Every row gives one point. Any point is a mix of the corners, with weights that add up to 1. It lies inside the corners' shape when no weight is negative. Say inside or outside, and name the corners with a negative weight.

Corners:
(1): [-30 -23]
(2): [56  3]
(3): [-10 -45]
Points:
[-11 -40] -> inside
[ -8 -41] -> inside
[40 -5] -> inside
[ 31 -28] -> outside (1)
[-22 -23] -> inside
[47 -1] -> inside

Corners:
(1): [-38 -63  27 -35  -3  -8 -22  11]
(2): [  9  60  -5  36   5 -20   7  13]
(3): [ -2 -29  37 -69  20 -19   1  27]
(4): [ -1 -30  52 -27  52 -13 -19 -19]
(5): [-21  30  -8  22   0  58  21 -11]
(6): [ 75  79  87  54   4  55 -44  21]
(7): [ 39  40  53   0 -30  -3 -12 -15]
(8): [-17  54  31 -27 -14  -5 -25  15]
(9): [-30 -49 -54 -42  39 -23 -34 -11]
Points:
[ 29  76  37  12 -20  14  18  19] -> outside (1, 4, 9)
[14 40 46  9 -2 11 -8 12] -> outside (9)
[-4 14 44 -5 17  8 -4 11] -> outside (7, 9)
[ 20  36  33   8  -1   2 -15   3] -> inside
[  3  42   8  14   3 -12  -3  11] -> inside
[  3   2  36 -10  22   9 -12  -3] -> inside
[ 55  55  81  13  12  11 -24  21] -> outside (1, 5, 9)
[  2 -14  27 -14  15   0  -7   2] -> outside (8)

Corners:
(1): [-25 -29  24  12 -44  40  43  65   9 -46  58 -50  35 -38]
(2): [ -7  19  27   5  25 -30  22  42 -36  -2  53 -21 -36 -34]
(3): [ -9 -16 -33  32 -10 -13  -9  23  32  38 -38 -15 -12 -17]
(4): [ 49  46  10 -29 -23 -12   5  24  12  31 -23  14 -45 -15]
(5): [ 14 -17 -33 -19  15  -7  16   9 -11 -48  38  -9   4   0]
(6): [ 35  -7  -2  -9   6  67 -26  43 -25  10  24  29  30 -25]
(7): [-29  60 -13  32 -18 -26 -13  26 -28 -66  -2   4 -67  22]
(8): [ 32   4  20 -23  29  -7 -55  36  14   3  67   4  18  16]
(9): [ 60   5  24   6  18 -27  36 -28 -19  37 -49 -17  -8  12]
(10): [-42  14 -37  -8  -1 -16  -8  29 -26 -28 -24 -60  -8  20]
(11): [-30 -53  -8 -16 -41  22   8 -48  61  45 -32  31   4 -18]
(12): [-27  42  28  -3  12  15  -7  61  -2 -35 -15  25  -6 -54]
(13): [ -5  56 -45  20 -46 -35 -30  12 -43 -35 -37  22 -15 -11]
(14): [ 63 -16  -5 -32 -57  56 -39   0  -3 -16 -15 -89  50 -89]
(15): [-11  50 -15  -5 -39  56  23 -12   8 -26 -15 -44  34 -58]
Points:
[ -7  16   3  -4  -9  -3 -13  37 -13 -22  14   8 -12 -22] -> outside (3, 9, 15)
[  7  28  -9   4 -13  -2   8  28 -15 -14 -16 -24 -14 -23] -> outside (8, 11)
[-15  -3   1  11   2 -18  21  24 -51 -44   3 -11 -14 -11] -> outside (3, 4, 8, 15)
[ 50 -48  37 -21 -17  58   0  29  60  11   7   9  27 -51] -> outside (2, 10, 13, 15)

Corners:
(1): [ 14  15  40  15  44 -58  17   7 -17 -42  34   6 -10 -52 -44  -9  23  30
 -44  17]
(2): [ 26  26  34  11  45 -22 -10 -27  31  -8   7 -42  -4 -33 -31  45   4 -15
 -25  11]
(3): [ 32   3  59  -8  12  29  10  57  -3 -15 -13 -49  13 -61  24 -22 -10 -56
 -61  54]
(4): [ 44   4  16  21   2 -19 -38  16 -26   7  19  23  14 -20 -32  23 -24  -9
  19 -19]
(5): [ 64 -45  10 -12  -3  -1  36 -59 -18 -43  58  28  -2  26  -7  -8 -14  14
 -15  24]
(6): [-54  27  36  42   8 -17 -47  -5  11 -24  23   9  83 119  -7 -77  -4  36
 -56  -5]
(7): [ 72 -35  42 -21  49 -34  46  27   5  48 -10 -12  14 -32 -24  24  47 -91
  11 -15]
(8): [  2  86  40  28   2 -36 -47   6 -10   0  29  74  -8 -35  63 -26   7  12
 -14  10]
(9): [ 21 -21   5   2  25  14  22 -27 -39  -2  49  23   4  -4 -41 -18   5 -35
  -8  -1]
(10): [ 28   7  41  69  49 -52  54   6 -53   9  50 -48 -28  15 -14  -8  13  62
   5  23]
(11): [ 13 -27  30 -18 -17 -19  55 -10 -26  -3  46 -49   8  36 -30  56  49  -5
 -36  -1]
(12): [-91 -27  11  39  -2 -87  35  11  22  20 -37 -26   6 -38 -21  32  -6 -10
 -21 -12]
(13): [ 16   4  -4 -20  68  -7  -8 -11 -26 -29  13  99  35  -1  23  -5   4 -27
   2 -24]
(14): [ 59  -9 -15 -19  15 -29 -12 -19 -66  -4  41 -24 -15  33 -27 -25  47  43
  31   0]
(15): [-27  87  57 -23   0 -11 -47 -34 -25 -24  29 -30  31 -86  -5 -27 -16  39
   2 -40]
(16): [ 99  -8 -40 -10  47  12  44 -20 -39   7  -8  11  78 -17 -49 -13  20 -52
 -10  17]
(17): [ -3  38   2  30  -9 -82   6  22 -32  43 -24 -46 -45  -8 -33 -17  -9  67
  -7 -31]
(18): [-30  13  15  32  45   2  55 -40 -11  47 -40  18  41   9 -37 -16 -39  37
 -22 106]
(19): [  9 -10  23  69  49  33 -36 -30  -8  -1   4  31  84  22 -51 -17   2  39
 -43 -10]
(20): [-28 -15 -10   3  22  14  31  15  27  38  24 -10  50   3  -8   4 -12  11
  13 -19]
(21): [ 38  -2  52  54  30   6  80   3 -17 -73  16  25  -6  26 -32 -55  67  11
 -23  62]
Points:
[  1   0  25  15  28 -16  16  -1  -5  -5  10  -2  28 -10 -25  -4   1   0
 -24   1] -> outside (8, 14)
[ 27 -32  11  26  20  -9  -6   6 -19  14  41   7  40  32 -17   0  11  -9
 -22  -6] -> outside (2, 13, 15, 17, 18, 21)
[ 22   5  20   5  22 -20  17  -3 -17  -6  17   0   7 -10 -15  -5   8  -4
  -8  10] -> outside (19)
[  6   4  17  15  25 -22  20  -8 -17  13   2  -1  13  -3 -25  -9   2  11
 -12  18] -> inside
[ 16   6  19   5   8 -17   1   8 -20  -9  15   8  16 -12 -14 -19   9   2
 -16 -13] -> outside (2, 10, 18)
[  0  35  22  48  16 -20  -9  -5 -11 -20   6  -4  25  -3 -24 -42 -10  52
 -24  23] -> outside (7, 9, 11, 13)
[ 24   7  16  13  28 -11  14  -8 -16  -5  10  11  25  -1 -19  -9  10  -4
 -15  13] -> inside
[  5 -22  -8  20  19  -2  30 -47 -34  -2  27 -19  35  40 -59 -10   6  33
  -1  15] -> outside (1, 3, 7, 8, 13, 17)
[  7   5  33  12   9 -37  12   4 -11 -14  28  -8 -12 -10  -6  -3  13  10
 -12  -6] -> outside (16, 18, 19)

Corners:
(1): [ -4  30 -35  18  23   0 -34  10 -41  39  52  25 -46 -40  19 -52  10 -21
 -24   0]
(2): [ 33  -3 -41  55   3 -27  38 -47 -19  -8 -15  54  -5  20 -54  27 -21  -9
 -24 -29]
(3): [ -1 -11  21 -66 -20  37  13  16  75 -38  20   7  80  -9 -41  -9  -5  40
 -18  43]
(4): [ 14  37  -8  13   5 -39 -20   8  22  71  -7  11  12 -54  21   2  28 -92
 -31  19]
(5): [-15 -44  11 -42  -1 -12 -40  13  31 -46  10  16  18   7  -8  31  18 -21
   8  33]
(6): [ 30  56  32  80 -12  32   9 -16  -7   3  46  18 -29 -34  65  -5 -23  17
 -42   9]
(7): [ -8   4  69 -68   3 -18  33 -27  29 -22 -31 -45  73   8   9 -17  26  -6
 -18  11]
(8): [ 13 -23  51 -42   8  27 -38   2   6 -46  10 -15 104  10 -14  -7  27  25
 -36  11]
(9): [-15  20 -19  58 -69   9 -33  11 -31  52   9  28 -37  23  17 -22 -35 -21
 -30  -8]
(10): [ 26   5  58 -61  29  20 -49  -2  34   5   8 -31  44  17   2  21 -34   0
  -7  38]
(11): [ 11 -19 -31  58 -21  -4  31 -58 -14 -48  -4 -43 -10   4 -27 -40  -5 -20
 -50  38]
(12): [ 29 -21 -22  18 -18 -57 -40  12 -66 -62  15   6 -26 -29 -19  -1 -47   8
 -34  26]
(13): [-16 -19  -4 -31  42 -34   8 -10  -4  13 -59 -57  -7 -13 -10  33   5  28
 -43 -18]
(14): [ 31  17 -52 -15 -32 -67 -23 -76 -10 -52  -6 -10 -56   6 -48  62  30 -16
 -17  36]
(15): [-11   7 -48  37   2 -17   9 -55 -29 -37 -60   8  22  11 -11  10 -22  23
 -11  32]
(16): [ -2   6  34 -48  19  32  47 -12 -14 -13 -39 -31  68   8 -41  37  50 -31
   5  40]
(17): [ 20  -8 -42  54  14 -36  22  15 -25 -34  -3 -29  -4 -31 -74  -7  22 -11
  33 -26]
(18): [-58  46  28  42  -7  12 -34 -34 -10  53   8  37  12 -16  -5 -19 -44 -34
 -58   3]
(19): [ -5 -44  25 -58 -21  24  19 -47  35 -42  25 -32 112  -4 -23  66 -15  -1
  28 -11]
(20): [ 10  42   8  31 -28  53 -14 -22  -2  66 -41  17 -19 -57  35 -79  -8 -43
 -36 -32]
(21): [ 19 -50 -23  41   2 -54  41 -60 -48  -5 -26 -21 -19 -28 -40 -20  51  22
   8  50]
Points:
[ 14 -27  18 -26   4   8  10  -4  23 -49  -6 -21  63  -3 -18  18  -8  -1
  -8  10] -> outside (1, 9, 14, 18, 21)
[  4   6  10  -8   0   3  -9 -19   6  -4  -4  -3  22  -4 -13   4  -9  -5
 -20  17] -> inside
[  2  21  18  29 -18   0  -2 -64  -5   6 -14  12   2  -8   8   6 -22 -35
 -34  24] -> outside (1, 3, 8, 9, 13, 17)
[  8   5 -11  22 -12  -6  -4 -24 -13  -1   3   7  -1 -13 -10   0  -4 -15
 -12  21] -> outside (7, 8, 13)
[ 15  12   5  55 -12 -11  -2 -42 -27 -14  -9   5  -4  -4   2   6 -33  20
 -26 -12] -> outside (1, 3, 4, 5, 11, 16)
[  4  -4  -1   1   4 -15   0 -19  -5 -13  -8 -14  13  -6 -18   9   4  -2
 -19  16] -> outside (20)
